Every row gives one point. Examples show where two turns around zero, p and q, send a point. Where does a point land after both, in the order given? Backwards means that the second turn is done in reverse. Each puzzle has new turns, and all numbers are rounded.
(in the rows, 128 means zero)

Turn p:
[113 134] => [114 137]
[153 138] => [154 133]
[ 81 124] => [ 81 133]
[165 116] => [162 109]
Turn q:
[154 164] => [170 142]
[105 123] => [106 138]
[125  97] => [107 105]
Where do these land?
p, then q backwards: [159 135] => [153 148]
p, then q: [112 177] => [153 173]
p, then q: [104 113] => [101 135]
p, then q backwards: [124  95] => [139  97]
q, then p: [141 119] => [130 112]

Turn p:
[109  85] => [92 98]
[127 153] => [138 151]
[148 146] => [154 135]
Turn q:
[124 117] => [117 123]
[ 99 110] => [ 95 135]
[131 139] => [138 134]
[186 145] => [182 100]
[100 129] => [108 148]
Where do these land?
q, then p: [149 161] => [166 119]
q, then p: [116  87] => [ 85 126]
p, then q: [118 135] => [131 140]

Turn p:
[110  71 147] => [107  69 125]
[132 145 117] => [132 148 124]
[156 124 106] => [152 133 102]
[105 131 131] => [106 130 136]
[160 178 129] => [165 172 143]
[105 119 138] => [106 116 138]
Turn q:
[ 94 162 135] => [124 176 134]
[121 131  98] => [123 134  98]
[133 146 153] => [144 139 152]
[154 113  96] => [137  99  96]
[138  87 158] => [111  91 160]
Where do these land?
q, then p backwards: [117 117 107] => [116 116 108]
q, then p: [126 124 149] => [128 118 147]
p, then q: [ 98 147 139] => [118 156 151]
p, then q backwards: [125 117  74] => [111 132  76]
q, then p: [161  96 159] => [134  74 137]
p, then q: [141 167 140] => [162 140 151]

Turn p:
[100 102 171 107] => [ 84 136 168 141]
[156 171  98 115] => [180 133 121  98]
[102 125 116 133] => [113 147 112 127]
[145 134 165 140] => [140 115 152 159]
[144 133 111 106] => [140 121 131  99]
[120 103 107 168] => [111 116  83 146]
Turn q:
[131 108 136  91] => [163 112 129 110]
[137 144 145 136] => [129 152 138 134]
[134 170 104 150] => [ 98 159 100 141]
[100 151 119 154] => [ 84 139 127 121]
[138  67 136 109] => [166  79 146 135]
Where do these land?
p, then q: [129 133 151 124] => [127 138 149 133]
q, then p: [173 149 120 138] => [165 132  96 143]
p, then q: [125  98 118 152] => [104  98 119 127]
q, then p: [127 175 134 128] => [156 164 131 116]
p, then q: [ 86  84 116  98] => [107 119 128  63]

Turn p:
[146 143 130  93] => [158 153 116 117]
[115 131 112 127] => [115 126 113 122]
[101 107 184 125] => [139 100 177  96]
[142 148 118 154] => [109 148 130 152]
[169 133  87 120] => [143 148  88 163]
[ 94  81 146 154] => [112  69 153 124]
[130 154 119 123] => [121 153 118 124]
Turn q:
[150 100 115 148] => [139  92 110 120]
[129 134 138  84] => [140 153 158 108]
[113 138 146 145] => [106 128 133 149]
[137 175 142 111] => [148 161 150 156]
[152 129 147 144] => [138 105 140 148]
[ 87  93  81 135] => [ 98 131  78  87]
Where do these land?
q, then p: [156 132 107 113] => [153 145 119 150]
q, then p backwards: [171 101 144 138] => [123  78 148 124]
q, then p: [120 129 136  89] => [144 153 142 105]
q, then p backwards: [ 91 120 101 164] => [108 137  74 135]
p, then q backwards: [103 159 151 136] => [ 99 117 144  97]

Turn p:
[151 115 117 144  88 175] => [119 121 118 128  72 166]
[123 127 132 108 138  93] => [143 137 129 113 150 100]
[118 145 108 122 139 131] => [117 131 107 142 139 120]
[106 110 121  91 107 148] => [ 94 136 118 103 102 107]
[164 152 170 148 141 153] => [131 145 152 133 144 189]
[122 106 104 122 146  88] => [151 103 115 117 146  92]
[151 138 109 172  92 103] => [181 125 124 161  97 134]
[ 91 131 162 117 172 133] => [ 90 127 159 126 173 117]
Turn q:
[138 111 159 140 133 101] => [133 125 170 131 143 112]
[160 168  98 110 141 143] => [165 151  93 113 130 159]
[ 87 143 169 139 105 102] => [104 156 147 154 120  78]
[119 126 108  93 137 141] => [119 123  97  98 131 130]
[ 95 149 104 135 146 132] => [123 127  86 150 141 119]
[134 110 141 151  97  97] => [138 115 166 143 105 106]
[164  90 116 128 136 180] => [115 100 137 106 125 192]
Where do these land?
p, then q: [114 130 121 116  99 148] => [124 136 116 139  99 107]
q, then p: [ 97 117  91 148 164 154] => [110  66 109 141 125 120]
p, then q: [130 140 157 144 119 115] => [129 156 150 136 135 140]
q, then p: [161 105 141 156 137 127] => [116 120 161 111 131 161]
q, then p: [114 143 104 102  98 103] => [165 145 103 121 110 105]
p, then q: [175 174 154  96 113 104] => [164 185  98 119 136 163]
p, then q: [105  87 128 135 166 145] => [ 89  93 140 112 149 107]

Turn p:
[129  96 113 161 123 134 154 117] => [126  87 112 145 145 138 146 143]
[135 149 109 150 126 133 160 100] => [140 125  91 150 161 137 124 120]
[100 135 136 114  66 107 107 150] => [138 114 108  94  69 109 105 121]
[122 100 112 123 152 139 156 148] => [113 132 125 132 134 140 162 165]
[130  92  98 124 138 101  84 126] => [ 87 102 155 100 138 119 104 148]
[122 138 170 120 149 126  34 110] => [118 135 208 112 110 138  80  84]
[105 142 133 111 148 163 145 104] => [148 154 126 124 141 174 139 122]
[139 145 147 155 118 128 123 115] => [141 117 129 152 128 122 117 100]
[175 109 129  83 118 111 145 146] => [135 141 133  98 142  73 160 143]
[139 156 109 163 139 164 163 141] => [149 142 103 184 142 139 129 151]
[111 146 151 104 130 102 137 151] => [112 159 118 116  97 118 142 111]
Turn q:
[149  65 117  97 129 119  65 106] => [177  76  90 133 172 107 142 157]
[119 139  99 105 153 101 153 103] => [110 130 134 133 156 125 164  87]
[125 144 127 132 118  81 150 100] => [133 124 139 116 126 116 131  70]
[138 154 116 138 147  94 132 142] => [132 164 126 144 137 117 124  98]
[150 129 159 155 127 177 142 136] => [131 133 169 137  98 143 111 168]
[143  92 155 112  99 180 128 168] => [140 129 126  97 100 133 134 204]
[117 168 112 115 124  91 125 112] => [127 139 113 122 144 143 128  74]
[134 108 133 157 114 181 140 164] => [118 135 134 139  80 129 124 184]
[113 141 100 138 116 121 118 108] => [121 112 108 144 121 141 129 100]
[100 108 163 153 142 145 134 160] => [ 96 134 139 121 117 101  95 165]
[120 160 128 106 139 119 123 109] => [122 132 131 122 156 153 127 102]
Where do these land?
q, then p: [147 144 112 115 145 139 147 118] => [145 137 120 154 132 142 148 115]
p, then q: [156 132 113 126 123 129 101 146] => [145 144 113 119 142 111 100 124]
p, then q backwards: [110 164 158 103  93  95 157  95] => [116 151 103 112  84  66 125 133]
p, then q backwards: [136 121 109 106 153 156  75 144] => [143 137 186 135 149 157 142 140]
q, then p: [118 139 162 160 154 127 153 131] => [121 128 145 125  93 135 115  85]
q, then p: [128 131 156 122 136 158 151 108] => [142 134 151 125  98 138 157 118]
p, then q backwards: [150  69 109 172 110 122 105 167] => [113  58 140 161 139 168 131 102]
p, then q: [106 117 126  96 109  76 137 122] => [109 111 101  99 147 137 169 106]
q, then p backwards: [130  97 112 174 113 102 114 115] => [148 139 145 165  83 114 127 143]
p, then q backwards: [101 167 122 106 144 175 138 134] => [165 173 127 119 119 147 114 163]

Turn p:
[134 152  88 140 131 171 129 130] => [122 148  76 117 117 155 132 137]
[135 125 132  96 110  94 121 107] => [154 121 152 108 128 104 102 117]
[106 128 146 125 149  84 160 126] => [117 123 155 119 145  83 157 121]
[153 104 160 111 148 144 120  84] => [137 124 141 134 179 149 102  94]
[ 76 139 102 143  96 136 129 157] => [ 97 114 108 125  67 118 140 137]
[153 141 119 182 113 184 142 134] => [137 150  76 171 115 166 152 121]
[108  92  95 123 123  79 105 160] => [128  79 142 119 112  99 119 182]
[156 142 163 118 156 123 101 107] => [131 161 154 137 167 134  99 124]
[133 129 147 114 125 138 146 148] => [131 133 149 123 122 146 150 120]
Turn q:
[ 76 124 148 177 120 116 102 133] => [124 115 150 197 113 136 123 155]
[162 133 167 129 125 140 153 139] => [142 122 135 106 146 145 176 128]
[171 102 142 128 138 138 126 173] => [141  92 136  84 145 145 137 157]
[146  99 152 133  84  89 136 143] => [151  97 133 117  78 122 163 142]
[116 127 144 150 138  97 118 101] => [139 120 143 164 127  96 135 123]
[123 164  85 143 111 118  96 120] => [158 166 116 147 113 124  86 137]
[107 152  94  83 146 165 111  93] => [ 99 171 129 120 144 132  80  82]
[118 140 107  97 155 138 143 147] => [ 92 149 116 103 145 123 116 137]
[132 111 112 113 135 150 167 103] => [107 120  93 116 140 128 136  91]
Where do these land?
p, then q: [162 113 179 161 104 124 165 155] => [164 109  99 148 158 141 189 122]
p, then q: [149 157 101 138 162 121 139 146] => [113 160 108 103 142 122 133 162]
p, then q: [129 100 104  97 114 152 153 109] => [119 108 116  97 127 127 109  82]
p, then q backwards: [100 119 116 158 110 116  89 104] => [ 95 102  87 141 140 108 117 116]
p, then q backwards: [151 113 171 107 135  95  97 166] => [119 142 170 135 140 122  67 153]
p, then q: [135 122 130 122 163 157 116 106] => [106 134 134 136 162 129  97 121]
q, then p: [115 162 109 135 133 104 162 113] => [133 151 103 117 116  87 144 147]
p, then q: [155 146 136 116 116 160 109 116] => [151 152 138 127 147 153 107 110]
p, then q backwards: [ 82 111 127 154  90 137  98 108] => [ 84  82  97 131 117 118 121 105]
p, then q: [101 137 107  92 154 113 152 157] => [ 77 139 135  97 106 121 152 129]

Turn p:
[168 118 107 105 150  96 146 149 153] => [176 128 102 107 134 108 142 165 142]
[155 168 121 125 102 160 117 104 110] => [136 146 123 158  96 163  90 120 124]
[112 172 129 151 148 107 103 107 147] => [122 166 151 150 145 102 107 119 160]
[158 133 164  98 126 170 156 156 112] => [156 126 146 125 113 178 146 152  84]
[123 110 109 136 138 157 129 100  92] => [115 124  98 134 144 144 111  96  99]
[129 135 103 162 138  99 179 130 137] => [140 144  95 155 133 101 175 122 143]
[105 127 109 156 109 166 101 117 127] => [ 81 122 120 144 135 156 108 112 144]
[115 105 131  90 162 165 100 126 159] => [120 136 138  71 166 160 109 138 131]
[129 119 169 143 161 101 127  99 163] => [160 133 166 115 161 108 140  97 154]
[107 135 106  99  90 106 141 163  87] => [ 98 123 109 127  77 101 136 158  93]
[136 111 133 138 122  92 134 167 119] => [134  95 130 137 124  96 151 154 123]
[ 99 103 156 135  90 116 102 119 131] => [ 97  93 160 114 109 117 124 103 141]
Turn q:
[176 129 157 118 111 144 126  96 156] => [166 110 137 125 133 150 100  89 159]
[103 154 119 101 108  97 154 115  93] => [119 171 117 117 116  76 130 107 118]
[117 131  88 135 160 103 133 143 124] => [118 140 100 147 132 112 131 172 119]
[ 86 131  75 123 128 122 168 115 101] => [ 99 163  73 126 114 101 161 129 122]
[141 165 100  83  91 124 132 113 107] => [146 162 104 103  87 107  97 103 119]
[166 159 143 155  93 148  94  82 146] => [134 110 139 159 105 162  79  73 138]
[118 106 120 158 113 112 135 149 145] => [112 100 135 141 112 115 149 147 145]
[152  89 176 130 155 153 111 159 108] => [157  91 164 110 167 152 148 137  95]
[106  99 128 136 148 136  96 138 153] => [ 96 105 135 118 146 153 125 158 134]
[112 135 131 152 136 144 137 159 156] => [120 133 148 143 117 152 154 154 144]
[130 111 171 116 165 128 121 140 120] => [141 125 157 115 177 133 134 138 115]
Where do these land?
p, then q: [114 140 147  81 148 112 124 113 143] => [153 158 152 108 133 113  93 120 123]
q, then p backwards: [129 129 103 118 135 128 141 115 162] => [140 135  93 131 121 132 123 126 156]
p, then q backwards: [128 114 127 133  83 132 129 116 122] => [132 120 114 147  90 142 120 119 135]
p, then q backwards: [103 146 123 142 155 105 103 101 142] => [111 146 153 110 132  91 136  97 135]
p, then q: [163 109 191 166 178 193 141 130  76] => [158 105 113 159 191 173 172  90  60]
p, then q: [ 91 123  93  90 154 115 111 120 135] => [113 172 123 104 129 108  93 158 119]
q, then p: [121 140 117 142  94 112 159 146 118] => [133 122 127 142  88 107 153 117 144]
p, then q: [171 145 116 146  90 127 128 142 102] => [121  77 128 147  88 134 141 126 120]
q, then p: [ 94 143 121 117 145 139  99 138 163] => [ 90 146 158 121 134 151 128 158 128]
q, then p: [166  91 142 144  99 116 144 160 116] => [167  76 117 113 115 118 154 116 122]
